Each row is a point. A path goes straight from each point to the next, and from the last back to the first. The post is the endless flat space through its rows: a point in 2 columns, a line in 3, a plane in 4, and so on, so that a path can go around it. How many times does the path go around the post? Going back the other way cancels.
In the rows, zero is written as 128.

Post (1 x 2):
[[121 112]]
Path (29 x 2):
[[145  90]
 [174 122]
 [132 143]
 [ 78 111]
 [102  93]
 [121 100]
 [173 127]
 [135 152]
 [110 117]
 [ 95  95]
 [106  72]
 [ 89 110]
 [107 129]
 [143 127]
 [142 111]
 [136 130]
 [112 125]
 [ 89 104]
 [116  94]
 [153 100]
 [110  92]
 [106 105]
 [109 114]
 [ 96  86]
 [125  99]
 [162 123]
 [124 133]
 [ 79 116]
 [ 78  84]]
Times around: 3

Post (7 x 8):
[[130  96 141 121 102 121 135 152]
 [112 134 117 138  98 121 155 143]
 [155 149 168 101 129 106 106 133]
 [ 83 112  90 144 175 134 143  93]
 [111 129 139 149 120 150 165 132]
 [132 132 145 140 138 115  93 116]
 [108 147 149 116  78 138 134 136]]
Path (22 x 8):
[[134 112  88 134  88  80  32  94]
 [126  86 129 151 150 145 143 150]
 [103  70 151 138 150 150 115 125]
 [ 75  81 154  94 115 154 154 115]
 [107 152 132 148 107 143 196 125]
 [ 82 134 126 132 140 174 145  93]
 [114 112  82 159 134 104 123 138]
 [133 151 132 173 146  91  93 129]
 [ 73 127 120 120  88 106 176 132]
 [136 132 143 119 115  97  71 104]
 [119 133 146 106 104 142 161 115]
 [117 124 129 208 177 129 185 105]
 [113 108 142 150 166 130  94 109]
 [106 178 118  93  99 122 130 142]
 [146 107 143 125 202 168 131  85]
 [145 145 164 148 116 135 135 106]
 [112 133 121 131  99 118 202 124]
 [146 126 172 130 160 182 153  95]
 [122 104 111 164 122 119 103 136]
 [103 110 126  95 150 124 131 130]
 [123 127 146 131 153 108 116 122]
 [ 87 111 110 120  76 122 151 114]]
Times around: 2

Post (13 x 14):
[[170 115 147 120 106 135 155 148 136 138 140  87 114 123]
 [164 141 171 128 138 130 165 111 141 151 175 172 134 156]
 [102 141 126 144 159 132 104 115 121  83 104 167 111 117]
 [155 157 104 156  90 117 146 112 109 190 135 121 136 146]
 [127 115 128 154 124 127  91 140 149 149  93 111 156 149]
 [118 107 184 131 129 116  99 127  69 148 148 120 114 131]
 [125 127 117 129 123 133 152 120 112 137 143 155 143 155]
 [111 159 105 135 153 155 144 147 121 124 111 167 142 106]
 [132 124 123 146 105 134 115 109  90 149 127 137 156 111]
 [107 138 116 174 140 151 152 121 144 121 105 152 134 124]
 [117  94 146 113  98 123 135 123 182 117  76 160 113 127]
 [117 138 151 143  91 121 128 128 140 128 116 133 145 137]
 [126 146 140 140 137 163 112 117 109 157 151 130 133 147]]
Path (24 x 14):
[[166 146 127 112 131 142  95 119 139 197 155 176 149 123]
 [ 90 111 152 168 101 142  98 129  64 134 120 109  95 138]
 [175 104 150 100 101 121  87 123 152 125  54 145 114 103]
 [114 142  86  89 110 109 108 150  94 170  84 122 142 156]
 [118 115  79 133 176 162  58 105 134 174 100 171 173 157]
 [130 115 109 164 122 131 100 111 146 123 112 115 115 150]
 [144 101 114 175 159 132 111  82  71 135 115 174 122 133]
 [147 138 135 137 124 137 149 128  92 138 137 147 176 109]
 [124 157  73 136 138 142 199 129 177 157 105 175 161 141]
 [119 156 135 119 116  95 142 140 106 134 143 165 131 123]
 [ 98 136 101 136  98 152  98 117  83 117 160 139 156 165]
 [ 97 157 139 125  87  98 113 163 125  97 113 189 143 109]
 [168 176 126 184 138 130 137 104 193 133 127 152 155 112]
 [138  99 140 142 168 133 124  98  89 168 145 151 122 142]
 [164 190 146 170 130 117 124 134  85 205 143 137 171 140]
 [174 140 180 115 151 110 107  94  65  81 164 141 110 101]
 [147  85  81 123 173 164 164  74 137 121 121 170 131  87]
 [ 96 148 137 147 139 102  94 135  66 153 166 111  74 160]
 [107 150 169 111 141 157  89 138 101 113 144 160 100 114]
 [154 129 191 149 105 149  86 104 134 175 112 131 114 131]
 [145 120 105 159 141 134 152 105 140 112  90 141 119 101]
 [117 128 140 145  91 154 139 115 183 168 119 140 173 146]
 [139 188  49 130 132 117 137 151 113 146 143 154 150 160]
 [135 176 126 157 117 137 126 116 132 166 146 180 125 150]]
Times around: 3

Post (17 x 18):
[[135 127 119 157 156 152 154 127 111  99 151  82 109 119 147 131 107 130]
 [112 174 172  94 120  98 154 134 123 149 129 116 139 156 163 164 151 123]
 [128 153 136 144 113 151 110 118 130 111 142 119  95 152 125 121  94 150]
 [119  62 102 148 109 129 140 143 192  96 112 168 149  66  91 128 171 174]
 [ 98 152 172 104 154 123 123 136 140 136 127  99 128 149 158 111 132 117]
 [124 157  98 101 149 142 139 123 117 107 141 130  60 133 165 118 124 145]
 [107  82 139 129 129 120 138 103 144 114 135 172 135  86 103 124 175 175]
 [118 147 107 103 151 182 117 116 122 129 163 114 118 155 162 136 108 134]
 [104 170 152 110 143 111  94 124 107 157 128 104 123 129 186 143 118  94]
 [115 111 146 101 129 112 116 128 123 122 133 120 107 166 159 144 124 125]
 [110 151 158 108 119 112 141 106 107 155  80 131 140 157 168 126 121 115]
 [141 119 112 152 127 161 140 111 138 134 165 126  78 142 157 108 136 121]
 [131 154 138 108 143 117 130 156 104 141 118 138 132 140 127 134 142 104]
 [105 150 142  87 131  86 142 108 135 146 138 135 160 142 148 119 110 100]
 [143 107 121 141 135 104 126 109 181 103 110 150 143 122 105 135 190 149]
 [117 116  77 139 139 137 129 140 118 137 168 110  86 154 149 100 123 174]
 [156  92 113 135 130 117 127 127 161 109 129 174 156 106 136 118 154 183]]
Path (23 x 18):
[[145 154  89  82 145  90 154 178 123 104 143 112 108 132 102 187 159 129]
 [121 126 139 101 156  82 120 113 159 117 120 122 140 169 166  82  93 149]
 [ 79 100  98 176 111 124 140 133 173 130 174 138  83 111 101  67 129 128]
 [123 122 179 154 132 206 148 135 100  88 145 101 145 106 131 157 148 100]
 [138 177 145 169  99 134 179 100  84 163 161 119 138  88 159 151 148 169]
 [135 172  87  87 142 110  95 119 127 138 114 143 166 140 145 123  65 139]
 [ 96 110 178 159  99 146 160  82 174 136 123 120 139 174 152  90 113 187]
 [124 131 127 121 116 140 134 134 142 123 187 149 128 136 120 133 138 132]
 [140 125 143  91 122  94 107 114 122 120 122 163 126 151 112 161 169 122]
 [145 112 132 153 125 161 179 103 104 135 157 106  82 191  92 125 123 133]
 [ 96  96 114 134 142 159 167 151 137 127 154 146  80 118 119 139 143 167]
 [ 95 127 105 144 137  81 111 156 133  88 110 148  82 134  90  87 133 115]
 [100 168 134 140  91 171 171 131 132 148 170 135 119  74 150 152 139 118]
 [113 169 161  68  90  83  98  89 117 137 126 156  37 176 169  99 131 113]
 [121 126 113  69 137 105 131 133 142 159  84 155 139 147 131 141 143 132]
 [181 152 187 181 114 117 174 142 150 137  89 140 111 178 105 163 209 145]
 [ 84 188 140  88 161  77 142 136 128 148 142 122 149 141 163 137 187 120]
 [106 159 131  74 137 101  67 147 154  98 130 120 156 161 104 166 142 144]
 [142  75 136 127 116 116 143 143 147 122 163 139  81  82 134 152 141 141]
 [133 210 151 125 123 161 148  65 152  97  87 165 111 110  77 148 121 138]
 [137 164 130 138 142 165 158 110 132 133 167 116 146 134 172 147 113 112]
 [130 129 130 166 129 110 122 116 114  93 116 123 136 102 175  99 127 151]
 [111 124 110  91 115 147 161 165 111 125 137 120  67 138 137 138 126 125]]
Times around: 5

Post (17 x 18):
[[141 159 116 147 100 161 103 109 147 147 132 161 120 135 124  72 139  76]
 [132 109 123 123 167 141 123 152 120 108 115 136 173 100 141 165 139  99]
 [112  85 133 151 151 134 116 140 140 143 133 142 129 143 119 154 167 142]
 [104 114 123 121 138 113 156 143 140 114 117 128 153 112 135 140  90 137]
 [108 107 113 132 139 117 159 155 111 116 150 176  88 100 140 122 118 148]
 [114 119 101 146 136 152 115 158 156 122 139 135 100 128  97 120 144  45]
 [155 130 111 136 140 133 123 198 136 135 136 102 127 155  89 117 160 132]
 [109 150 155 194 116 119 117 134 113 149 165 178 107 128 136  94  83 134]
 [132 128 103 151  37  90 131 124 146  94 129 153 116 166 103 141 132 146]
 [113 106 117  87 132 124 123 147 160  64 159 154 106 138  86 144 161 155]
 [106 128 101 116 106 135 109 129 117 156 125 145 109 125  95 160 111 105]
 [132 133 159  94 141 116 141 134 125 140 130 113 112 151 119 140 147 123]
 [115 189 120 135 149 115 115  91  91 134 117 148 143 123 196 135 130 126]
 [106 117 119 142 147 155 128 118 152  98 174 126 114  81 132 184 132 119]
 [110 133 144  98 139 120 119 189 107 153 158  95 143 134 126 119 125 137]
 [104 116 142 123 136 133 146 149 104 126 116 140 121 158  85 125 173 148]
 [125 178 110  89  60 115 112 146 167  78 132 104  96  82 125 144 126 126]]
Path (23 x 18):
[[122 110  84  98 196 131 116 166 124 165 189 152 136 134 102  86 118 102]
 [145 133 135 180 150 117 171 107 149 103 141 176 102 118 145 140 158 177]
 [118 163 130 105  86 187 119 168 116 111 106  99 111  59  92 187 153 131]
 [114 129 141  83 107  88 125 182 107 143 135  62 105 160 137 171 160 152]
 [ 88 132 149 153 168 146 138 144 107  82 193 151 136 143 125 165 152 146]
 [112 174 116 151 126 108 102 192  97 145 152 131 159 126 131 113  85 124]
 [124 126 104 177 150 124 158 183 114 164 135 140  94 177 134  66 132  68]
 [111  99 117 100 175 147 157 100  99 146 137 124 101 141 118 156 105 136]
 [115 117 160 112 146 127 172 153 165  61 144 112 101  98  75 133 165 162]
 [115 122 102 124 124 108 144 164 155 110 128 134 114  86 126 166 135 145]
 [120 118 118 126 116 130 138 192 137 132 132 151 136 114 124 126 121 156]
 [146 167 142 107  85 130 158 112 149  88 139 140  96 117 100 142 100 133]
 [153  75  74 163 113  92 152 147 106 145 143 226  93 126 145 185 142  95]
 [109 135 139  87 144 106 181 161  79 120 115 105 117 165  59 143 137  92]
 [179 130  97 150 110 149 125 142 145 166 144 136 123 120 111 103  81 135]
 [109 109  96 126 109 137 105 140 112 148 123 117 127 134 185 144 148 140]
 [ 83 148 140 130 105 112 180  93 110 173 102 125 123 161 138 127 106 134]
 [123 136 128 136  97  99 136 131 132 146 106 151 117 147  91 125 147 180]
 [101 187 111 116 153  98 128  98 120 105 145 138 136 117 200  98 113 156]
 [112 175 120 125 121 121 166 139 161  90 127 103 102 142  80 104 149 107]
 [ 88 157 112  96  91  94 136 176 159  88 173  98 107 152  99 141 134 120]
 [112 117 111  77 142 105 139 160 120 140 158 131  70 136 169 143 116  91]
 [101 123  97 134  75 122 128 135 110  99 149 117  92  86 108 144 116 161]]
Times around: 1

Post (17 x 18):
[[146 138  87  98 145 136 111 143 139 137 144 128 134 157 105 166 159 112]
 [137  91 130 178 112 105 157 115 136 124 157 112 100 138 117 161 120 146]
 [146 145 120 118 140 125 107 139 146 157 140 145 127 101 152 169 113  92]
 [168 123  91 110 124 130  81 133 141 131 133 104  97 131 126 121 145  93]
 [122 124 156 196  92 123 175 123 165 103 156 119 120 131 122 118 153 200]
 [118 154 107 189 131 112 166 111 141 110 119 111 125 105 108 147 146 163]
 [123 155 129 109 131 156  97 130 131 171 146 103 135 158 133 120 121  99]
 [158 156  83 125 134 161  99 152 115 123 145 138 108 169 133 126 121  99]
 [141 136 158 169 140 117 182  94 154 137 119 126 113 147 131 120 148 139]
 [105 116 115 162 131 121 167 120 134 105 172  99  94 131 158 163 148 177]
 [106 140 147 184 118 151 168 120 119 105 121 115 125  87 130 133 161 132]
 [108 130 160 169 128 122 161  87 138  93 155 137 123 114 106 118 122 181]
 [143 147 110 117 139 145  94 139 150 109 112 121 138 148 128 163 115 107]
 [155 131  96 106 167 173  98 148  90 148 137 122 139 138 153 139 120 133]
 [146 165 141 153 130 119 183 137 132  79 142 117 157 135 113 118 114 143]
 [110 149 153 168 119 113 175 136 108 101 120 123 104 120 115 122 136 179]
 [142 128  97 110 149 107  63 160 124 135 140 136 149 155 146 118 120  79]]
Path (29 x 18):
[[127 142 120 148 129  65 125 143 145 175 131 119 142  65 136 186 134 109]
 [164 121  78 149 137 173  98 124 133 126 142  94 125 142 100 125 177 155]
 [141 118 145 128 143 112 124 161 157  85 191 124 139 182 163 128  61 123]
 [147 132 165 129 151 115 179  77 133 196 139 114 104 130 135 119 115  78]
 [112 129 103 150 128 190 165 111  84 126 148 146  81 113 143 165 155 192]
 [179 148 109 141 136 129 126 154 137 124 158 141 163 104 144 182 133 138]
 [146 119 104 153 132 135  85 140 121 145 139  88  89 164 135 117 156 138]
 [119 141 138 181 146 164 168 130 164 122 104 126 138  56 125 181 173 122]
 [153 107 106 131 138 137 111 154  98 131 148 119 135 122 135 138  94 130]
 [105 107 119 166 132 152 111 113 119 146 142  88 143 144 157 125 128 171]
 [153 152 112 157 110 138 150  99 142 145  99 119  83 129  91 160 169  87]
 [133 111 137 128 141 116 132 114  95 149 119 103 142 134 151 118 128  94]
 [150 123 109 142 145 126 115 133  82 168  89 135 110 120 169 104 141 137]
 [146 173 105 129 136 125 142 124 131  82 138 118 160  80 124 164 144  91]
 [124 145 118 163 143 147 151 116 116 100 148 113 121 160  74 141 172 168]
 [148 154 137 150 136 132 137 131 165  90 151 123 144 185  63 103 134 162]
 [126 142 164 181 121 103 165 121 160  59 104 178 168  58  71 148  87 149]
 [106 171 164 123 136 112 136 167 106 112 154 177 188 141 163 115  62 163]
 [156 133 138 112 132  98 100  94 160 141 110 132 118 132 139 142 113 126]
 [160  78 146 152 160 110 126  91 157 100 123 112 117 199 144 122 146 190]
 [146 122 119 138 135 114 137 122 168  69 149 147  97 108 129 153 149 156]
 [141 112  37 103 140 124  60 160 120 131 143 124  86 113 118 138 157  98]
 [ 88 113 109 122 152 152 122 146  59 175 138 103 103 134 197 100 149 137]
 [164 112  91 176 149 109 145 118  91 155 100 146  63 132 146 131 151 152]
 [155 137  98 139 157 151 100 129 130 150 124 118 116 157 180 132 158 105]
 [145 134 124 121 153 101 109 115 170 108 160 118 156 160 105 113 138 125]
 [122 162  94 161 124 118 172 158 128  75 180 112 115 129  97 133  88 179]
 [161  93 136 112 113 161 101 124 119 179  97 127 112 111 126 133 121  94]
 [169 132 129 108  96 126 149  86 175 143 168  71  84 201 110  96 164  85]]
Times around: 5
